Each point is reached from the start by the listed moves, each made 0, 1 or 2 times, or once backwards (-1), plus a little noise. Say if it took an odd or an even number of moves. Then give how often each move was made.

Moves:
(1): [ 0.23, -0.43]
(2): [0.19, 0.03]
Start: [-0.06,  0.00]
Points:
[-0.29,  0.42] -> odd (-1, 0)
[ 0.77, -0.80] -> even (2, 2)
[0.32, 0.09] -> even (0, 2)

Moves:
(1): [ 0.05,  0.09,  0.08, -0.31, -0.40]
(2): [-0.18,  0.12, -0.20,  0.35, -0.28]
(3): [-0.24, -0.28,  0.42, -0.02,  0.06]
(4): [0.20, 0.03, 0.26, 0.00, 0.05]
Start: [-0.10, -0.12, -0.08, -0.06,  0.07]
Points:
[ 0.31,  0.07, -0.30, -0.38,  0.31] -> even (0, -1, -1, 0)
[-0.02, -0.57,  0.72, -0.11,  0.83] -> even (-1, -1, 1, 1)
[-0.99, -0.71,  0.21,  0.52,  0.26] -> odd (-1, 1, 2, -1)
[ 0.60,  0.00,  0.82, -1.00, -0.38] -> odd (2, -1, 0, 2)

Moves:
(1): [ 0.14, -0.01, -0.17,  0.01, -0.21,  0.33]
(2): [ 0.27, -0.10, -0.15, -0.04, -0.07, -0.25]
(3): [ 0.00, -0.03,  0.08,  0.23, -0.27, -0.09]
(4): [-0.25,  0.01, -0.12, -0.21, -0.12, -0.10]
(5): [-0.25, -0.12, -0.23,  0.17,  0.10,  0.05]
(6): [ 0.06,  0.53,  0.01,  0.15,  0.02, -0.01]
Start: [ 0.14,  0.14,  0.05,  0.07, -0.14,  0.01]
Points:
[-0.51, -0.65, -0.60,  0.28, -0.55,  0.26] -> even (1, 0, 1, 1, 2, -1)
[-0.36,  1.17, -0.30,  0.37, -0.26,  0.52] -> even (1, -1, 0, 1, 1, 2)
[ 0.06,  0.88, -0.62,  0.27, -0.66, -0.72] -> even (0, 2, 1, 2, 1, 2)
[ 0.15, -0.76, -0.91,  0.08, -1.40, -0.13] -> even (2, 2, 2, 2, 1, -1)

Moves:
(1): [ 0.27,  0.15,  0.36,  0.16, -0.24,  0.01,  0.04,  0.08, -0.46,  0.08,
  0.14,  0.07]
(2): [-0.09,  0.07,  0.13, -0.17, -0.07, -0.13, -0.30,  0.17, -0.25, -0.10,
  0.20, -0.01]
(3): [ 0.10,  0.13,  0.07,  0.01, -0.23, -0.05, -0.23, -0.25,  0.66,  0.15,
  0.16, -0.67]
(4): [-0.50, -0.18, -0.01,  0.15,  0.08, -0.16,  0.01,  0.14,  0.43,  0.29,
 -0.13,  0.24]
(5): [-0.30,  0.29,  0.23,  0.20,  0.05,  0.03,  0.10, -0.23,  0.25,  0.07,
  0.16,  0.20]
(6): [ 0.22,  0.23, -0.26,  0.17,  0.04, -0.13, -0.19,  0.14,  0.22,  0.03,
 -0.01, -0.24]
(7): [ 0.34,  0.22, -0.13, -0.10,  0.00, -0.26,  0.32, -0.17, -0.43, -0.01,
  0.14, -0.18]
(8): [ 0.10, -0.01, -0.04, -0.01,  0.08,  0.00, -0.08,  0.30,  0.18, -0.10,
  0.26, -0.37]
(9): [-0.06, -0.14, -0.36,  0.25, -0.17, -0.07, -0.21,  0.12,  0.55, -0.01,
  0.35, -0.41]
Start: [-0.07,  0.12,  0.25, -0.23,  0.23, -0.46, -0.20,  0.30,  0.29,  0.24,
 -0.07,  0.14]
Points:
[-0.71, -0.11,  0.83,  0.09,  0.13, -0.18, -0.66,  1.31,  0.30, -0.10,
  1.03,  0.32] -> odd (1, 1, -1, 0, 1, -1, -1, 2, 1)
[ 1.42,  0.75,  0.62, -0.95, -0.02, -1.12, -0.11,  0.71, -1.04,  0.07,
  0.68, -1.36] -> odd (1, 1, 1, 0, -1, 0, 2, 2, -1)
[ 0.28,  1.10,  0.25, -0.02,  0.43, -1.13,  0.61, -0.51,  0.63,  0.81,
 -0.14, -0.26] -> even (0, -1, 1, 1, 1, 1, 2, 0, -1)

Moves:
(1): [-0.30,  0.22, -0.25,  0.08, -0.11,  0.19,  0.20, -0.26, -0.18,  0.14,
  0.13, -0.09, -0.27]
(2): [-0.03, -0.05, -0.02,  0.13, -0.10,  0.22,  0.11,  0.09, -0.13, -0.18,
  0.15, -0.27, -0.09]
(3): [ 0.24, -0.24,  0.03, -0.03, -0.05, -0.14, -0.34,  0.05, -0.06, -0.13,
 -0.28, -0.01,  0.37]
(4): [ 0.06,  0.04,  0.06,  0.22, -0.05,  0.02,  0.13,  0.13, -0.23,  0.07,
  0.08,  0.15, -0.08]
(5): [-0.46, -0.13, -0.11,  0.01, -0.06,  0.05,  0.21, -0.18,  0.10, -0.06,
  0.39,  0.05, -0.08]
(6): [ 0.18, -0.21,  0.33, -0.13, -0.29,  0.00, -0.11,  0.15,  0.09,  0.02,
 -0.03, -0.11, -0.10]
(7): [-0.30,  0.18,  0.28,  0.01, -0.09, -0.26, -0.36,  0.18,  0.11, -0.11,
  0.07, -0.08,  0.23]
(8): [ 0.28,  0.03,  0.03,  0.06,  0.14, -0.11, -0.10, -0.01, -0.13, -0.25,
  0.01,  0.23, -0.14]
(9): [ 0.29, -0.16, -0.06,  0.07, -0.12,  0.02, -0.18,  0.08,  0.07,  0.00,
  0.25, -0.15, -0.16]
(10): [ 0.02,  0.11, -0.16, -0.11, -0.25,  0.34, -0.14,  0.08,  0.00,  0.19,
 -0.10,  0.12, -0.22]
(11): [-0.12, -0.12,  0.21, -0.04,  0.28,  0.13,  0.11,  0.05, -0.24,  0.38,
  0.01, -0.08,  0.15]
Start: [-0.15,  0.10, -0.22,  0.15,  0.40, -0.06, -0.11,  0.04, -0.06,  0.03,
  0.09, -0.26, -0.07]
Points:
[ 0.36, -0.81, -0.27,  0.43, -0.37,  1.03,  0.31,  0.03, -0.70,  0.16,
  1.52, -0.29, -1.76] -> even (1, 1, 0, 1, 2, 2, -1, 2, 2, 1, 1)
[ 0.79,  0.19, -0.83,  0.43, -0.71,  0.30, -1.58,  0.22, -0.30, -0.90,
  0.10, -1.15, -0.49] -> even (2, 2, 2, -1, -1, 0, 1, 1, 2, 1, -1)
[ 0.75, -0.03,  0.07,  0.00, -0.53, -0.59, -2.39,  0.94,  0.39, -0.86,
 -0.41,  0.04,  0.53] -> even (-1, 0, 2, 0, 0, 0, 2, 1, 1, 2, -1)
[ 0.79, -1.03, -0.20, -0.05,  0.09, -0.15, -0.45,  0.02,  0.35,  0.01,
  0.24, -1.12,  0.11] -> even (0, 0, 1, -1, 0, 1, -1, -1, 2, -1, 0)

Moves:
(1): [-0.05, -0.05,  0.03,  0.01, -0.11,  0.06, -0.04, -0.05, -0.11, -0.25,
 -0.01,  0.03,  0.25,  0.06]
(2): [ 0.00, -0.14, -0.01,  0.13,  0.00,  0.34,  0.09,  0.11, -0.44, -0.05,
  0.12,  0.04,  0.04, -0.09]
(3): [ 0.18,  0.21, -0.23,  0.04,  0.06, -0.03, -0.16,  0.02,  0.18, -0.09,
 -0.14,  0.14, -0.01, -0.05]
(4): [-0.07,  0.23,  0.03, -0.03, -0.03, -0.11, -0.12,  0.12,  0.15,  0.00,
  0.06,  0.16, -0.12, -0.06]
(5): [-0.28,  0.16,  0.03,  0.11,  0.26,  0.01,  0.18,  0.02,  0.08,  0.36,
  0.46, -0.14,  0.27,  0.30]
(6): [-0.08,  0.36,  0.04,  0.06, -0.23, -0.08, -0.11, -0.18,  0.42,  0.37,
 -0.25,  0.31,  0.06,  0.06]
(7): [ 0.17, -0.08, -0.03,  0.04,  0.06,  0.03, -0.09, -0.10, -0.29,  0.00,
  0.11,  0.01,  0.10,  0.04]
(8): [ 0.04, -0.11,  0.06,  0.23, -0.04,  0.04, -0.07, -0.27,  0.14, -0.07,
 -0.11,  0.00,  0.30,  0.05]
(9): [-0.19,  0.03,  0.21,  0.08,  0.13,  0.07,  0.18, -0.20,  0.02, -0.01,
 -0.06, -0.24,  0.44,  0.06]
(10): [ 0.01,  0.30,  0.09,  0.01,  0.16, -0.46,  0.33,  0.11,  0.14, -0.19,
  0.20, -0.04,  0.08, -0.07]
(11): [ 0.04,  0.00,  0.17,  0.10,  0.00, -0.06,  0.13,  0.02, -0.10, -0.24,
  0.11, -0.08, -0.05,  0.08]
(12): [-0.04, -0.05,  0.01,  0.14, -0.01, -0.20,  0.20,  0.00, -0.08, -0.11,
 -0.09, -0.21, -0.12, -0.10]
(13): [-0.01,  0.29,  0.14, -0.11, -0.10, -0.07,  0.20,  0.03,  0.16, -0.14,
  0.12, -0.19,  0.06, -0.16]
(14): [-0.10,  0.00, -0.06,  0.16,  0.18,  0.11,  0.15, -0.19, -0.10, -0.17,
  0.18, -0.01,  0.13,  0.00]
Start: [ 0.09,  0.00, -0.11,  0.05,  0.19,  0.22, -0.15,  0.20, -0.06, -0.05,
 -0.17, -0.05, -0.01, -0.20]
Points:
[ 0.84,  0.02, -0.76, -0.02,  0.14,  0.31, -0.41,  0.37, -1.25, -1.11,
  0.00,  0.64, -0.02, -0.68] -> even (2, 1, 1, 0, -1, 0, 2, -1, -1, 1, -1, 0, 0, 1)
[-0.87,  1.91,  0.95,  0.29,  0.04, -1.52,  1.53,  0.59,  1.05, -0.59,
  0.74, -0.62,  0.22, -0.45] -> even (1, 0, -1, 2, 1, 1, -1, 0, 0, 2, 1, 2, 2, 0)
[ 0.24,  0.29,  0.48, -0.02,  0.07, -0.61,  0.76,  0.42,  0.03, -1.10,
  0.05, -0.85, -0.32, -1.07] -> even (-1, 0, -1, 1, -1, -1, 0, 1, 0, 1, 0, 1, 2, 0)
[ 0.80,  1.44,  0.34,  0.21, -0.52, -0.16, -0.63, -0.87,  1.18, -0.79,
 -0.91,  0.40,  1.11, -0.17] -> even (1, -1, 2, 0, -1, 2, 2, 1, 1, 0, 2, -1, 2, 0)
[ 0.51,  0.98, -0.40,  0.05, -0.14, -0.58, -0.41,  0.35,  0.87,  0.63,
 -1.17,  1.09, -0.38, -0.62] -> odd (-1, 1, 1, 0, -1, 2, 0, 0, 0, 2, -1, 0, -1, -1)
[ 0.42,  0.47,  0.21,  0.44, -0.03,  0.42, -0.52, -0.22,  0.24, -0.08,
  0.20, -0.28,  0.78,  0.00] -> even (0, 0, 1, 1, 1, 0, 2, 2, 0, -1, 1, 0, 2, -1)
[ 0.53,  0.61, -0.27,  0.09, -0.94,  0.51, -0.52,  0.03,  0.16,  0.27,
 -0.84,  0.32, -0.05, -0.46] -> odd (1, 1, 1, -1, 0, 2, 1, 0, -1, -1, 0, 1, 2, -1)
